Every row gives one point. The ring and each string are closed loops that go straight from each point to the next, and from the last back to the first. Before rounding, they use only three directions, however many columns there are. Count how often each string passes through the ring. Passing back the other way cancels.
In the rows, 128 means zero.

Ring:
[[ 58  94 191  82]
 [ 75 100 187  68]
 [120 126 153  73]
 [153 144 129  97]
 [184 164 103 142]
 [170 163  95 162]
 [126 147 104 154]
 [ 73 120 135 128]
 [ 52 101 168 105]]
String (25 x 4):
[[103 138 107 121]
 [110 132 131 121]
 [130 137 134 157]
 [106 129 138 142]
 [ 78 117 149 148]
 [ 34  98 165 124]
 [ 26  93 168  94]
 [ 51 107 149  78]
 [ 88 114 162 105]
 [ 99 109 185 115]
 [ 97 106 190 105]
 [ 79  90 220  75]
 [ 62  91 200  42]
 [ 67 103 171  41]
 [ 97 123 143  90]
 [126 130 149 109]
 [159 139 151 107]
 [172 150 128  93]
 [185 163 104  99]
 [151 152 106 105]
 [115 136 122 103]
 [163 151 123 144]
 [206 172 101 181]
 [218 184  79 205]
 [145 159  85 155]]
Times through: 4

Ring:
[[143  84 130 125 146  86  89 150 128 140 152]
 [121  93 136 120 117 120  80 146  68 119 143]
 [117 126 122 120  91 149 118 136  54  99 105]
 [158 143  87 137 101 130 174 126 120  98  58]
 [133 169 112 117 116 127 198 140 183 127 104]
 [123 141 137 109 139 106 155 153 188 150 156]]
String (25 x 11):
[[183 142  74 145 120 105 194 125 172 109  49]
 [187 133  72 148 119 104 183 124 158 105  46]
 [166 168  79 136 107 126 216 126 173 105  48]
 [123 191 111 113  99 149 218 137 172 117  92]
 [116 153 127 111 110 136 162 144 138 124 124]
 [161 142  96 132 125 108 179 135 174 122  85]
 [135 175 116 114 128 117 209 145 218 140 117]
 [150 136 113 124 137  99 166 144 188 138 119]
 [148 122 117 125 139  96 144 145 171 138 127]
 [150 102 129 122 164  71 123 154 198 160 161]
 [134  94 142 116 158  79  99 157 167 158 177]
 [100 130 152 102 125 124 121 156 132 142 171]
 [149  91 119 130 135  95 101 143 117 128 128]
 [181  40 107 148 154  62  52 141  97 127 122]
 [164  28 125 140 156  63  25 147  79 134 152]
 [104 115 150 107 123 123 102 153 107 135 167]
 [130 116 126 120 123 115 121 145 119 126 131]
 [161  79 113 136 142  83  93 142 121 129 124]
 [170  55 122 137 170  53  70 150 150 151 154]
 [110 124 155 102 150  97 124 162 183 163 192]
 [ 98 156 154  96 133 121 158 159 187 156 178]
 [ 79 200 165  80 135 130 209 166 249 172 195]
 [ 80 214 154  83 118 148 225 159 230 156 168]
 [120 149 127 113 114 130 158 144 142 126 126]
 [155 135 100 131 122 111 165 135 154 119  90]]
Times through: 4
String, 27 rows:
[[147  85 118 132 126 104  88 140  86 118 121]
 [134  75 126 129 117 114  64 141  47 111 128]
 [151  93 109 135 119 109 101 136  84 110 104]
 [116 131 130 115 107 135 129 143  99 118 127]
 [ 88 144 143 104  85 166 123 144  55 106 133]
 [ 83 151 136 106  62 188 124 136  13  85 109]
 [107 148 120 116  75 170 140 133  47  89  91]
 [106 155 128 110  93 154 153 141  98 110 116]
 [151 122 101 134 110 121 140 132 106 106  85]
 [147 131 102 131 108 126 150 133 113 107  85]
 [124 157 115 118 100 143 170 137 123 111  99]
 [119 170 117 114  98 148 185 138 136 113 100]
 [141 128 112 126 117 118 144 139 128 118 106]
 [172 135  85 140 122 106 177 130 161 113  68]
 [147 179 100 122 118 123 222 136 207 126  86]
 [ 93 219 139  91 112 150 240 152 228 145 141]
 [ 95 211 143  90 123 138 233 156 244 156 155]
 [149 138 113 123 139  98 169 144 194 140 120]
 [150 120 113 127 132 101 142 142 154 130 116]
 [117 142 135 110 124 121 149 149 154 137 144]
 [105 145 150 100 134 116 146 158 176 152 174]
 [129 123 130 117 130 110 131 148 143 135 141]
 [169  78 110 138 150  74  98 143 141 135 124]
 [171  50 119 139 165  56  63 148 133 144 148]
 [154  45 133 132 160  64  43 152 109 145 166]
 [102 119 151 105 121 125 105 154 107 135 167]
 [131 120 123 121 119 119 126 143 116 122 124]]
Times through: 1

Ring (9 x 14):
[[144  84  71 181 198 130 117 164 183 128 123 111  75 125]
 [131  97 105 138 170 123 169 138 175 130 108 129 113 111]
 [124 119 140 102 135 118 211 109 157 129 103 146 147 100]
 [136 129 153  96 128 113 224  96 146 123 110 148 141  93]
 [158 130 144 119 141 112 204 100 141 115 126 139 109  94]
 [160 132 121 155 150 120 153 120 136 117 143 125  90 111]
 [143 132  96 185 153 132 101 146 137 126 150 115  91 132]
 [137 123  80 199 163 137  81 161 146 130 149 109  88 140]
 [141 100  63 205 188 136  78 173 167 130 140 104  72 139]]
String (26 x 14):
[[128 125  58 229 167 146  32 182 144 136 159  99  82 158]
 [154  90  34 245 214 142  32 195 172 128 154  88  36 150]
 [182  65  40 227 241 128  79 182 192 116 143  90   7 126]
 [150 102  89 172 180 126 130 148 166 124 130 116  80 120]
 [116 124 103 158 144 133 126 145 151 136 126 126 129 131]
 [133  88  61 195 194 136  91 175 180 134 127 107  80 136]
 [107 114  83 174 155 140 100 163 161 142 125 119 126 141]
 [128 112  93 167 162 131 123 150 159 132 127 121 108 128]
 [102 133 104 158 130 138 117 147 144 142 127 128 146 138]
 [117 112  66 202 168 143  66 177 159 140 138 108 102 150]
 [ 87 150 107 162 111 144  98 150 131 148 133 129 165 148]
 [134 121 105 159 153 128 136 139 150 129 131 124 109 123]
 [179  96  72 205 204 125 102 157 164 114 149 102  33 121]
 [139 127 107 164 150 128 130 137 144 127 137 123 105 124]
 [112 154 128 144 110 132 138 126 124 135 135 135 151 129]
 [114 147 129 137 116 130 150 124 131 134 129 136 150 125]
 [150 120 115 151 157 121 157 127 150 121 131 126  98 112]
 [213  97 114 157 202 103 188 113 161  96 140 118  24  84]
 [195 118 136 135 169 104 205  98 145 101 137 129  60  84]
 [138 156 158 112 108 117 197  94 120 122 131 145 141 103]
 [112 157 145 122 101 127 168 111 123 134 128 143 163 120]
 [155 144 140 136 131 117 175 106 127 117 140 134 109 106]
 [216 108 106 179 198 108 156 120 149  95 156 110  14  94]
 [182 126 102 187 172 121 122 133 137 110 158 111  51 115]
 [171 126  84 210 174 129  83 151 137 116 165 104  50 131]
 [171 109  61 228 196 133  61 169 152 118 163  95  35 137]]
Times through: 0
